Rows are points. The last column is the point's height on a tilted bowl or saddle (a function of degree 2), plus a little noise. Count its main directions that bend up, bend down and stay straight.

Points, 10 rows:
[[ 28 -17  15]
 [-75 -85  23]
 [ 52  14  48]
 [-26  10  -8]
 [ -3  15   2]
 [ 29  22  34]
 [  9 -20   0]
 [ 57  39  81]
 [ 11  68  63]
 [ -8 -27 -10]]
Directions: 2 up, 0 down, 0 straight

Points (18 x 4):
[[  61   55    4  -34]
 [  20  -19   60   -4]
 [ -25  -45  -17   11]
 [   7  -31  -82   55]
 [  12  -27   -8   30]
 [  19   36   10    5]
 [  10   -8   20   15]
 [  60   31   66  -27]
 [  -2   10   54   22]
 [  32   -6    9   18]
 [  27  -11   58   -4]
 [  10   44  -27  -17]
 [   7  -78  -55  107]
 [  -9    4   44   19]
 [  35   15   41    2]
 [  28   60    9   -7]
 [-100  -37  -14  -78]
 [   4   46   56   40]]
Directions: 1 up, 2 down, 0 straight

Points:
[[-20  24 -34 -33 -12]
 [ 31 -38 -13  -7 -24]
 [-54 -33  12 -67 -32]
 [ 67 -65  20 -23 -76]
 [ 13 -20  38  11   7]
 [-15 -43   4 -73 -49]
 [ 44   9 -52 -12 -42]
 [-72  -8  25  34  18]
 [ 54 -55  -9  12 -50]
 [ 31 -11 -12   6  -7]
 [  3  35  71 -32 -17]
 [-45  -8  -1   6  19]
 [-15 -18 -92  53 -84]
 [ -9  12 -31  18   4]
 [ 65  67 -28  11 -50]
 [  9  34  53  -3   5]
 [ 18 -46 -15  11 -20]
 [-94  22   1  51  -4]
 [  2  52  49  10   7]
 [ 49  13 -14 -31 -33]
 [ 73 -10  30 -32 -57]
 [ 54 -84 -25  12 -87]
 [ 13 -59  39 -29 -30]
 [-43   0 -27 -32  -7]
 [ -1 -30   7  -1   6]
 [-22 -26  71  86 -22]]
Directions: 0 up, 4 down, 0 straight

Points:
[[  28   84  -60  -22   -4]
 [  58  -33  -18   35  -45]
 [   5   59  -69  -95   56]
 [  23  -52  -21   -6  -43]
 [  -2   45   45    3   75]
 [  64    9    8   38  -21]
 [  42   72   45   41   77]
 [  31  -90   18  -12  -53]
 [  -7   85   -9    9   48]
 [ -28   24  -61   -6   12]
 [ -43  -52  -10   -6    5]
 [ -39   12  -10   15   24]
 [  -8   -5  -28   29  -28]
 [  28  -17   41   25   18]
 [  22   14  -34   28  -40]
 [  19   60   16  -12   23]
 [  38   35   -9   14  -25]
 [  -8   13 -114   35  -60]
 [ -21  -35  -10   10  -10]
 [  53   -2  -14   84  -36]
 [ -37  -33   -1   29    3]
 [  39   16   46   31   40]
 [ -42   14  -23   17   16]
 [  29  -34   27    6  -21]]
Directions: 2 up, 1 down, 1 straight
